Each point is reached from the start by the listed moves, each made 0, 1 or 2 times, or once backwards (-1), plus a little noise. Is the number of moves made odd or even? Then give how often each move was made.

Moves:
(1): [ 35 -22]
(2): [ 4 19]
Start: [24 -2]
Points:
[-14   0] => even (-1, -1)
[ 60 -23] => odd (1, 0)

Moves:
(1): [ -1  17   1 -13 -14   9]
(2): [-2 10 -2 14 -4 15]
(3): [ -5 -16   2  -6  -1  15]
Start: [ 14 -14  -7  -3  -7 -17]
Points:
[  7 -56  -1 -26  -6  -3] => odd (0, -1, 2)
[ 14 -60  -5  -9   7 -25] => odd (-1, -1, 1)
[ 16 -45  -6  -1  10 -39] => even (-1, -1, 0)

Moves:
(1): [  3   4  -1 -12  29  21 -12   8]
(2): [ -7   2   4 -23   2  -2 -11  -6]
(3): [-13   9   0   2  -3   1  15  -3]
(4): [ 8 12 -8  3  7  7  5  0]
(5): [-2  3 -7  8  2 -4  6  9]
(6): [ -3  -6 -15  24  -5   7  -5  -4]
Start: [-2  2 -9 -5  0 -3  4  4]
Points:
[-21  -3   5 -14 -12  -5   9  -8] => odd (0, 0, 1, -1, -1, 0)
[  7  15 -30   9  60  32   3  44] => odd (2, -1, 0, 0, 2, 0)
[-21  -1  22 -26 -35 -33  25 -12] => odd (-1, 0, 1, -1, -1, -1)

Moves:
(1): [-5 -5  0  4 -3  0 -5 -4 -8]
(2): [-9 11 -5 -4 -4 -5 -5 -5 -7]
(3): [  3 -19  -7 -12   3  -1  -7   3  -8]
(4): [ -3  -3   4  -2   2  -8 -13  -1  -5]
(5): [  4   2   5 -14  -7 -13   0  13  -6]
(6): [-11 -10   9   3  -1   2   3  -1  14]
(7): [ 5  4  6  0 -4  1  3 -6  7]
(8): [-3 -4 -2  7 -6 10 -6  2  7]
(9): [-1  6  7  1  1 11  3 -1  7]
Start: [ 5  3  0 -5  0  7  2 -1  3]
Points:
[-24  -9   4 -53 -10 -46 -39  19 -31] => odd (0, 2, 1, 2, 2, 1, -1, 0, 0)
[ -5  -3   4 -18  -4   6 -21 -17 -10] => even (1, 1, 1, 1, 0, 0, 1, 0, 1)
[  4  14   4  -5 -12 -19  16   1 -22] => odd (2, 0, -1, -1, 1, 0, 0, -1, -1)
[  1  47   3 -20 -19  -5  -2  24 -14] => even (0, 1, -1, 0, 2, -1, -1, 1, 1)
[-28 -14  50  38 -18  52  -4 -15  60] => even (2, -1, -1, 1, 0, 2, 1, 2, 2)
[-22  -4  12 -33 -33  -7 -20   2 -12] => odd (2, 2, 1, 0, 2, 1, 1, 1, 1)

Moves:
(1): [ 1 -3 -6 13  5  5  5  6  1 -3  7 -4 -1]
(2): [-10  -7  -9   5  -2 -19  -5  18 -12  -4   8   2   2]
(3): [ -9   1  -2  -7 -10 -11   9   6   8  -1   8  -1   2]
(4): [ -2  -6   8 -13   4  -1  -4   1   5   0   3   6   4]
(5): [ -3   7  -4  -3   6  -4   3  -2 -10 -12   1  11   1]
(6): [-12   2  -1  -4  13  -4   4   6   5   0  -3   0  13]
(7): [ -5   2  -1   9   3  11  -3  10   0  11   2 -14   1]
(8): [ 0 -8  1 -7  2 -5 -3 -9  7  2  5 -7 -6]
(9): [  8   5  -3   4   2  -7   6  11 -15  -8  11  -2  11]
(10): [  3   1  -3 -10   0  -4   2  10  -5  10   6   8   5]
(11): [  7  17   1   2  -2  -6  -2   4  -3 -11  -1   4   3]
(12): [-1 -5 11 -9  4 -4  3  5  4 -2  2  4 -1]
Start: [ 3 -2 -2 -1 -3  7  4 10 -7 -5  0  3  3]
Points:
[-36   5 -19  16  24  -9  28  60   1  -8  44 -46  51] => odd (1, 0, 2, 1, 0, 2, 2, 1, 2, -1, 0, -1)
[ 29  20  10  25   8   7   1  47 -28 -33  37 -29  12] => even (1, 0, 0, 1, 0, -1, 2, 1, 2, -1, 2, 1)
[ 27 -14  -2 -11  11 -42  13  45 -51 -27  29  23  17] => even (0, 1, -1, -1, 0, 0, -1, 1, 2, 1, 0, 2)

Moves:
(1): [ 2  1 -4  4  1  0 -1  4  4  0  3 -2  1 -5  9  0  4  1  2]
(2): [ 2  0  1 -6 -4 -1  1 -1  1  5  0  6 -2  0  3 -1 -2  0  0]
(3): [-1  1  0  2 -3 -4  1  2  0  4  2  2  5  3 -2 -6  5  3 -4]
(4): [ 0 -6  0 -2  3  0 -5  3  1  0  2  4 -3  1 -1  1  1 -3 -2]
(5): [ 8 -5  2  2 -3 -1 -3 -3 -1  4  1 -1 -9  0 -4  7 -7 -2  4]
(6): [  3  -4  -6  -3   7  -1  -2  -1   0   1 -10   4  -1   1   7   3  -1  -1
  -5]
(7): [-2 -7 -3  2 -4 -1  8 -6  1  6 -1 -5 -3  4 -1  1 -1  7  0]
(8): [-6  1  6  4  1  1  0  4 -6  9  3  3  0  6  3  3  3  5 -1]
(9): [ 1 -2  2  1 -3  3  3  4  3  1 -4  2  6  3  6  2 -3 -3  4]
(10): [-7  3  8  9 -5  2 -1 -4  5 -1  6  7  5 -4 -3 10 -2 -3  2]
(11): [-7 -1 -2 -2 -7  0 -2  3  8 -5 -3  4  1  2  4  7 -8  3  0]
(12): [-3  1  4 -3 -1 -2  4  2  4  4 -4  0 -1 -5 -1  1  4  5 -1]
(13): [-2 -8  9  5 -1  0 -1 -1  6  3 -1  9 -3  2  0 -4 -1 10  0]
(14): [-10  -1  -6  13   4   3   6  -1  -4  -4  -2  -4   1  -3  -3   0  -6   5
   0]
(15): [  0   0  -2   0   4  11  -4   5  -2  -1   3   2   4   0   4   1  -4   0
 -12]
(16): [  3   0  -1  -9   0  -6   1   2  -6  -6  -2   6   5 -11  -1   0  -4  16
  -5]
(17): [ 2 -6 -2 -1 -3  5  3  3  0  0  1  3 -3  3 -1  2  1  3 -3]
(18): [-2 -5  5 -2 -6 -2  2  1 -2 -1 -5 -4 -1  0 12  0  1 -2 -6]
Start: [-1 -9 -1 -3 -2 -1  3  1 -2  2 -8  3 -8  1 -6 -2  3 -4 -8]
Points:
[-23 -39  25  30 -38   8   0 -10  -3  39   2  29 -14  25  21  30 -21  24
 -50] => odd (0, 1, 2, -1, 2, 1, 2, 2, -1, 2, 1, -1, 1, 0, 2, 0, 0, 2)
[-31 -41  40  43 -33  -3  28 -14  36  60  -7  44 -17  19 -20  21  -5  22
  22] => even (0, 2, 1, 1, 1, 0, 2, 1, 2, 2, 0, 2, 2, 1, -1, -1, 0, -1)
[  2 -20 -18  21   1  16   8  -5  24   4 -10   1  -6   7  -6  14   1 -20
   4] => even (1, -1, 0, 0, 0, 1, 1, -1, 1, 1, 0, 0, 0, 0, 0, -1, 1, -1)
